Each row of a before or after table is a point. One or more steps were done to the points. Then noise was added and the rows were shuffled. The steps act on how far a point lies along the listed directions, d1 being the first. What was done? A step turns or swaps two directions, mirrors them in a line or flattens them onto one, adds a multiple of one to another, or multiplies one. Angles are multiples of 10 degrees, from the lower direction toward the higher: turns from -170 to 170, lines from 10 to 170 but not 90. Use the fewest steps. Two steps may share a direction if one is a turn and the other turns, adds or multiplies; they go together, in the order done. Otherwise the lowest direction goes first.
(in the rows, 128 means zero)

Directions:
(1): [ 83 148 142]
(2): [128 157  85]
(3): [153 166 154]
Before (11 x 3):
[[137 144 127]
 [172 124 100]
 [156 155  81]
 [122 152  95]
 [134 170  79]
 [125 151 120]
 [111  39  85]
 [133 105 125]
 [132  92 167]
 [107 131  89]
 [140 139 110]]
After:
[[114 114 135]
 [130 147 133]
 [108 177  90]
 [ 61  54 107]
 [134 148 115]
 [ 95 175 112]
 [116 147 122]
 [112 134  88]
 [134  91 165]
 [ 81 156 140]
 [120 151  98]]
Steps: mirror d1 and d2 in the line at 80 degrees

Directions:
(1): [105 158 140 150 174 145 117  77]
(2): [109 127 141  68 147 127 179 118]
(3): [115  95  87 164 125 110 171 103]
Before (13 x 8):
[[132 131 146  81 123 140 126 145]
 [114 121 118 114 111 113 162 131]
 [142 121 116 151 108 120 114 152]
 [140 147 153 146 132 129  98 122]
 [138 145 136 143 116 130  92 136]
 [132 141 140 151 131 139 103 126]
 [124 143 142 110 130 139 118 136]
 [102 115 134  71 121 111 203 109]
 [112 135 137 142 144 136 128 104]
 [116  89 100 148 108 108 166 100]
 [121 141 141 138 143 144 102 108]
 [126 144 136 133 114 129 107 132]
 [138 137 148 102 112 131 107 155]]
After (13 x 8):
[[125 174 176  84 144 146  99 130]
 [116 107  86 182 104 107 146 114]
 [129 133 159  72 127 139 122 145]
 [125 150 164  88 141 146 127 134]
 [143  77  74 204  58  89 140 136]
 [138 165 187  74 140 134 108 140]
 [154 168 176  98 116 160  45 171]
 [121 163 161  97 128 141 105 133]
 [120 108 128 112 117 120 155 134]
 [143 185 195  89 132 158  46 161]
 [112 144 128 145 155 133 132 104]
 [139 161 168  89 121 149  82 163]
 [ 95  37  29 231 107  79 224  51]]
Steps: turn d1 and d2 by 130 degrees; multiply d3 by 3

Directions:
(1): [ 97  89 174 106 114  98 129  92 180 135 109 116]
(2): [163 137 165 148 128 102 156 149 150 151 153 191]
(3): [ 97  95 164 166 152 150  97 184 123 149 131 115]
(4): [115  92  88 113  79 151 150 174 161 109 132 146]
(5): [129  98 130  69 135  78 129 160  76 135 129 132]
Before:
[[139 180 128 191 149 152 124 105 122 138 132 110]
 [122 126  71 142  89 187 129 179 134 119 150 129]
 [159 176 145 145 159  80 133 147 110 150 144 186]
 [146 135 121 118 117 145 149 147 119 117 142 156]
 [108 114  70 148  91 173 145 147 131  85 122 111]
 [123  87 117 164 111 192 110 174 100  98 139  86]
 [112 135  61 113 104 179 128 174  96 101 138 134]
 [112 115 149 123 159 112 104 138 103 148 109  84]
 [109 104 115  67  89  98 171  99 170 125 147 139]
 [128 128 140  91 171  80 132 152  70 111 113  98]
 [178 148 185 148 159  87 137 120 121 172 125 163]]
After:
[[126 128 140  92 172  81 132 154  70 111 115  97]
 [159 177 144 143 157  79 134 147 111 150 145 187]
 [139 179 130 190 150 152 124 105 121 138 131 109]
 [109 116  70 148  90 172 144 145 130  85 121 111]
 [107 111 154 127 163 114 100 144 103 149 109  82]
 [120 125  73 145  89 189 127 182 133 120 150 128]
 [112 135  61 112 104 179 129 174  97 103 140 135]
 [115 110 108  59  84  93 177  89 173 119 146 141]
 [178 148 186 149 159  87 137 121 121 172 124 162]
 [117  80 124 171 117 197 104 184  98 102 138  84]
 [149 136 119 116 116 144 151 145 118 115 142 157]]
Steps: multiply d3 by 1.3

Directions:
(1): [167 101 184 108 112  83 107 102  92 138 136 140  79 133 154 159 129 132
 129  74]
(2): [139 124 106  88 167  81 172 134  93 144 122 130 161  98 148 120  53 117
 138 134]
(3): [ 75 101 153 114 176 144 121  67 127 129 172 112 140 122  81 158 116  99
 104 123]
(4): [107 158 168 110 115 125 123 119 101 156  96 118 142  73  80  85 141 189
 122 114]
(5): [156 142 115 129  72 166 121  74 154 126 139 113 132 121 133  81  68 103
 120  91]
(6): [163 125 124  83 144 104 132 105 128  79 155 159 148 126 116  65 189 100
 131 134]
Before, 9 rows:
[[128 121 130 115 142 107 141 109 121 139 130 127 129 122 146 145  95 117
  124 119]
 [103 121 137 121 132 146 118  96 131 134 154 121 129 121 110 141 126 120
  122 127]
 [135 117 136 112 127 111 137 109 118 142 140 136 128 123 143 130 106 113
  122 100]
 [133 135 122 127 118 131 126 120 134 127 128 131 118 133 128 126 118 114
  125 114]
 [137 119 117  96 145  99 121 101 123 107 146 137 132 119 117  98 150 102
  117 121]
 [101 149 154 105 135 130 125 133 103 142 109 116 139  81  81 100 140 176
  124 125]
 [133 124 121 127 142 120 135 122 129 135 131 127 145 129 133 123 101 116
  119 130]
 [121 118 124 108 132 125 143 117 123 129 132 125 136 112 135 125  87 116
  121 118]
 [ 88 134 146 127 142 140 107 143 120 122 125 126 126 131  96 130 179 154
  134 143]]
After (9 x 20):
[[ 96 135 151 121 136 144  96 133 129  99 137 137 124 138  86 109 223 146
  132 143]
 [127 124 120 131 141 120 138 126 126 145 126 121 144 126 137 133  86 120
  119 130]
 [104 121 136 119 131 146 116  93 133 129 156 123 128 123 107 136 135 119
  123 128]
 [134 119 113  91 153  91 132 105 114 117 140 133 137 112 124 104 123 101
  119 121]
 [130 118 137 118 126 113 138 113 117 150 135 131 126 124 146 139  94 117
  122 100]
 [109 153 174 121 103 162  83 113 138  97 131 132 118 110  53  72 248 172
  116 123]
 [132 135 121 126 120 128 130 122 131 130 126 128 120 130 131 127 108 113
  127 114]
 [115 118 125 118 128 131 139 119 125 138 128 120 130 114 135 134  81 122
  120 117]
 [120 121 129 124 140 109 142 114 120 150 123 120 125 122 149 158  79 122
  126 118]]
Steps: add -1.5 times d4 to d2; turn d2 and d6 by -30 degrees

Directions:
(1): [119 174 156 101 157 150 115 148 144 110 172 114 145 125 120  70 112 161
 127 155  80 123 100  94 152 168 120  31 144  92 119 182 143 134  83 119
 104 133 103  80 126 125 109 147 144 126 150 104]
(2): [127 113 180 141 170  87 165 144 106 101 115 153 140 117 215 126 112 114
 145 155 178 120 124 170 162 136 112 129 147 140  87 137 122 172 127 128
 133  89  86 119 137 124  73  53 119 125 153 114]
Before, 11 rows:
[[133 145 101 119 104 160  92 112 144 129 128 116 126 131  98 127 136 142
  107 112  96 134 132 106 111 130 131 119 116 114 142 129 125 108 133 123
  134 156 154 126 128 127 152 171 140 133 126 130]
 [124 134 148 125 131 120 132 135 126 129 138 144 137 121 145 121 122 130
  129 131 137 130 111 137 138 136 113 118 133 125 117 137 137 128 120 118
  126 116 110 118 134 135 120 113 121 130 119 106]
 [135 107 127 133 135 121 139 131 110 125 113 133 130 130 155 147 134 109
  144 130 145 125 137 151 128 124 142 156 126 142 117 107 116 134 137 129
  149 119 140 153 128 131 123 122 126 134 122 129]
 [127 134 174 123 156 106 149 142 112 129 128 150 145 122 187 120 107 138
  140 134 144 135 130 148 162 138 122 114 142 130  99 136 116 160 123 131
  121  98 102 114 136 113 101  96 126 125 147 107]
 [119 108 126 140 117 125 146 128 118 139 110 142 118 126 154 146 134 110
  115 119 168 126 140 128 118 121 132 177 112 143 115 104 125 120 141 132
  135 119 144 148 126 125 114 117 111 135 122 135]
 [119 142  57 123  72 197  88 104 164 167 146  91 107 147   7 132 146 149
  104  84  56 137 132  73  81 121 152 127 104 109 176 108 136  79 135 130
  128 185 203 128 123 131 206 230 140 148 100 146]
 [136  94 143 160 141  78 154 122 101 124  92 152 128 132 189 150 125  98
  154 135 200 127 136 173 138 116 119 182 126 166 107 114 105 152 155 137
  140  90 124 157 142 121 100  55 116 130 126 147]
 [127 102 126 132 147 115 127 126 114 144 112 129 122 120 154 139 126 123
  129 147 147 122 144 151 135 135 123 151 131 134 128 113 114 150 135 133
  128 120 126 143 134 123 119  94 126 129 116 127]
 [119 132 138 125 141 117 137 131 127 127 120 126 116 130 135 134 120 123
  134 140 133 136 133 130 139 133 114 136 128 129 123 131 122 133 133 136
  130 114 133 111 123 132 110 117 133 128 126 122]
 [123 118 138 135 143 114 130 136 130 116 126 146 124 118 174 120 127 127
  141 136 151 123 130 149 158 124 123 133 134 123 126 135 119 137 143 133
  136 119 114 126 127 145 112 102 119 138 129 128]
 [137 133 109 125 121 120 117 110 136 143 128 131 135 128 111 123 136 144
  128 123 102 127 134 121 123 128 121 128 125 133 139 135 131 116 136 135
  114 125 142 141 130 138 138 141 138 138 126 129]]
After (11 x 48):
[[130 143 103 115  99 151 105 119 134 167 133 123 127 136  85 136 128 148
  119  95  94 146 141 105 115 120 143 133 116 122 149 113 120 107 134 132
  120 145 157 136 125 120 172 182 133 128 112 131]
 [124 122 100 131 111 138 107 123 144 136 127 132 113 126 116 126 140 134
  130 115 124 128 137 124 132 115 134 143 119 120 154 125 122 106 147 133
  136 144 145 138 122 148 151 151 124 139 110 140]
 [137 101  76 149  87 120 115 102 124 159  97 125 112 147  90 164 145 109
  135  97 152 137 148 132  94  98 140 201 101 160 155  94 110  99 165 137
  140 135 178 178 133 126 167 138 123 133  93 168]
 [119 107 120 138 114 127 142 125 121 142 111 138 116 127 146 149 136 110
  114 116 165 126 140 125 115 119 134 179 110 142 120 101 124 115 141 131
  134 122 148 150 124 125 118 124 112 136 118 136]
 [127 105 101 129 126 131 112 118 122 157 114 118 115 126 117 146 135 127
  121 134 131 125 148 136 117 128 131 157 121 132 146 104 116 131 140 135
  128 136 145 150 131 125 144 124 128 130 104 135]
 [126 136 121 121 109 136 118 126 134 142 140 133 132 127 107 126 129 134
  123 118 119 135 116 121 122 129 121 125 124 123 136 130 139 109 124 119
  126 135 131 126 132 138 145 144 124 131 106 114]
 [136 110 113 131 124 129 130 126 115 132 115 129 126 134 135 152 138 113
  140 122 135 128 139 143 119 120 146 159 122 140 127 103 117 122 138 129
  149 127 152 159 126 133 138 139 128 135 116 134]
 [130 137 158 127 151 124 126 131 123  99 123 137 141 118 182 114 118 134
  124 143 137 125 123 140 148 145 113 104 136 119 100 147 122 152 123 122
  134 119 108 110 137 122  95 101 134 130 154 113]
 [138 129 132 128 142 104 131 118 129 130 127 139 140 122 146 118 129 142
  136 136 119 123 130 136 140 135 115 121 133 135 120 143 129 135 131 135
  116 107 122 134 135 136 113 111 136 137 137 121]
 [113 124 211 146 199  98 181 157 112  84 134 151 147 115 236 100  95 127
  150 170 167 114 107 170 184 161 106  83 162 124  61 156 125 199 111 127
  129  81  78  84 145 118  50  38 123 139 178  98]
 [120 134 120 120 126 129 127 122 131 136 121 119 111 134 109 137 125 125
  127 130 120 137 136 120 128 128 119 140 121 127 136 125 124 120 136 136
  130 126 147 116 123 134 128 138 135 130 119 128]]
Steps: mirror d1 and d2 in the line at 170 degrees

Directions:
(1): [ 80 117 108 136 153 181 116 137 137 155 140  74 107 136 156 165 136  71
 131 143 137 188 117  68 126 101 167 136 158 157 168 152 202 117 147 116
 116 143 155 110 147  95 152 117 130 113  94 161 113 158 130 113 190 184
 125 142 118 116 147 125 166 187 139 119]
(2): [ 27 151 119 117 142 123  70 112 136 124  95 139 126 116  93 156 140 119
 135 123 193 152 104 122  93 151 142 166 160 106 116 102  81  70 116 136
 162 195 134 121 169 145 140 121 139 149 157 135 128  60 152 111 159 109
 154 132 159 126 139 105  92 100  98 122]
(3): [103  90  85 112 141 158 163 129 163 151 117  94 123 152 134 132 130 141
 122  70  83 136 143  84  87 186 117  87 117 108 124 141 113 129 114 144
 208 103 108 124 118 125 101 209 160 168  79 170 170  97 144 100 121  82
 132 118 137 126 101 138 167 141 141 131]
(4): [136 142 148 175 158 121 124  96 101 179  63 120  94 110 123 132 182 148
 187 115 162  68 137 142 161 148 133 159 128 151 124 144  94 112 129 116
  81 122 153 115 118 110  97 182 185 130  68 151 106 173 106 100 131  95
 128 158  95 137 145  71 106 150 129 130]
Before:
[[ 99 138 113  95 123 107 118 131 135  81 114 183 147 119 100 111 114 132
  113 131 123 128 117 166 100 138  96 131 115  93  91  92  70  90 132 138
  187 151  88 158 154 171 121 121 104 139 190  93 109  58 135 143 103  80
  146 124 143 130  97 134  96  57 104 107]
 [ 89 119 120 120 145 116 135  99 149 154  60 126 103 120 105 129 149 152
  148  94 151 110 114 124 112 174 122 140 150 120 107 136  74  88 104 137
  171 140 119 117 130 139 113 176 157 175  93 156 149  85 130 118 114  73
  153 148 127 136 126  84 116 123  95 140]
 [ 97 152 144 117 119  93 107 117 140 113 106 187 150 131  94 107 133 169
  123  97 146  94 124 152 104 179 101 160 125  75  92 105  30 103 117 144
  162 140 115 139 130 157 114 148 140 137 161 128 165  51 152 122  97  73
  136 121 156 139 106 110  94  84 102 126]
 [104 114  94  93 132 134 155 125 139 140  83 132 154 131 105 103 140 159
  141  58 112  97 137 125 101 213  78 110 128  78 106  99  48 102 100 144
  194 117 114 139 137 128  91 201 182 168 115 152 168  82 131  97 108  26
  146 104 120 129 127 110 137 102 125 130]
 [ 91 138 127 106 124 106 116 128 133 106 109 163 131 123  78 109 148 179
  128  91 154 121 102 147  92 168  96 121 149  91  83  86  30  86  99 153
  176 169 109 153 149 186 117 151 124 191 157 106 169  51 147 127  86  55
  160 132 158 125 114 111  96  54 133 131]
 [218 162 182 178 116  84 149 127  95 135 127 147 122 109 119  94 142 139
  157 165 150  74 147 180 193  83 127 147 107 183 146 140 123 160 158 104
   26 114 148 127 112 116 145  90 125  78 126 103  83 200  79 177  84 149
  106 135  96 121 159  97  88 141 133 127]
 [248 144 170 150 112 114 178 147  66 115 162 140 124 128 164  70 115 145
  135 140  98  70 136 189 172 102 106 105  90 166 125 140 142 188 126  96
   51  74 125 129  94 125 136  98 102  93 138  92 115 193  90 183  73 149
  110 131  65 132 140 129 143 130 145 117]
 [110 168 131 121 112  90 141  99 104 134  59 143 140 127 105  97 157 198
  145  86 111  54 138 159 103 177  93 110  90 109 103 124  37 138  89 135
  153 123 105 126 116 160  89 188 161 157 149 140 150  67 130  99  85  36
  165 128 136 159 120  99  71  78 116 135]
 [203 114 129 146 144 139 179 112 120 175 119  96 105 159 143 112 160 121
  138 113  94 102 148 133 177 139 122  90 117 154 145 146 164 185 148 126
  107  56 117 142  87 102 108 171 161 113  58 151 126 194 117 127 101 136
   68 118 106 142 133 116 175 168 144 126]
 [101 182 147 146 138 137 106 129  97 128 106 119 106 110 125 134 152  98
  158 179 203 121 111 131 152  87 162 174 164 162 148  98 118  77 134 117
   48 158 154 126 166 123 154  79 134 105 144 123  92 164 126 129 161 169
  146 155 117 135 144  90  97 140 106 123]]
After:
[[206 156 172 176 141 126 156 128  56 153 118 121  98 116 159  93 153 135
  172 137 140  64 131 174 179 111 128 137 110 182 132 150 134 158 128  88
   31  94 149 113 107 110 129 123 139  97 101 117  98 209  85 157 104 142
  117 153  51 133 159  88 133 153 140 114]
 [ 72 135 124 109 125 136 106 138 156 116 144 148 147 145 123 129 118 121
  102 114 133 158 116 103  95 149 126 149 145  90 125 120 104 108 132 138
  166 147 125 131 144 138 143 121 120 121 154 143 161  65 158 124 138 130
  130 120 157 127 114 131 135 124 114 119]
 [167 132 137 160 161 127 152  91 110 191  76 106  93 144 122 123 187 133
  166 103 137  79 142 145 175 161 125 120 127 149 132 137 119 153 141 126
  105  82 126 134 100 107  97 192 189 128  50 159 120 178 118 108 108 104
   81 130 108 146 141  81 144 155 129 125]
 [ 48 158 106 114 128 138 124 113 122 143  82 100 130 137 124 133 151 140
  130 103 120 129 122 101  85 152 129 115 123 123 138 135 105 123 103 129
  161 150 125 114 142 139 121 162 147 147 141 165 142  69 143  90 143  91
  168 130 142 147 133 109 105 120 120 124]
 [ 68 104  79  85 139 164 146 138 151 141 104 106 152 139 120 123 131 122
  126  70 111 144 127  88  89 193  99 109 147  86 129 108  96  96 109 141
  200 131 124 131 153 116 112 180 169 159 113 165 166  83 138  95 142  65
  146 105 124 120 134 122 163 127 129 123]
 [104 184 147 128 123 121 104 133 102 104 116 142 122 111 112 123 136 110
  140 177 200 120 109 146 138  92 148 166 158 143 134  83  95  77 126 126
   70 163 138 136 168 141 156  67 118 113 177 105 104 131 135 139 143 158
  151 142 134 136 133 104  85 109  99 124]
 [ 73 119 104  93 126 150 122 151 151 106 154 123 130 140 109 130 127 129
  104 109 133 186  95  95  85 133 121 105 165 107 119 103 113  98 117 147
  181 169 118 146 158 164 146 121  99 175 151 119 167  69 153 132 125 116
  152 128 156 113 120 139 142  95 148 126]
 [ 59 115 107 102 142 131 126 111 163 139  85 119 111 128 108 141 131 130
  126 102 149 150 105 105  94 162 131 135 162 115 116 131  98  84 107 140
  192 155 117 117 145 142 132 151 135 175 114 155 154  64 143 122 131  96
  157 140 141 130 126 103 127 124  92 135]
 [103 120  99  93 127 144 135 149 143  89 148 146 142 133 132 123 102  94
   99 146  98 173 116 125 102 107 115 116 123 112 121 113 142 106 150 129
  178 139  97 153 154 148 140 103  87 121 172 108 104  91 132 146 130 129
  135 124 132 121 101 154 138 100 120 102]
 [167 174 181 188 134  91 121 113  93 152  98 141 110 101 108 113 163 129
  175 163 188  80 136 170 187  93 140 172 126 184 149 137 107 127 157 101
   27 145 162 117 130 112 146 101 145  84 117 118  75 188  85 160 110 143
  117 147 100 121 171  73  74 145 122 123]]
Steps: multiply d1 by 0; turn d2 and d4 by -40 degrees
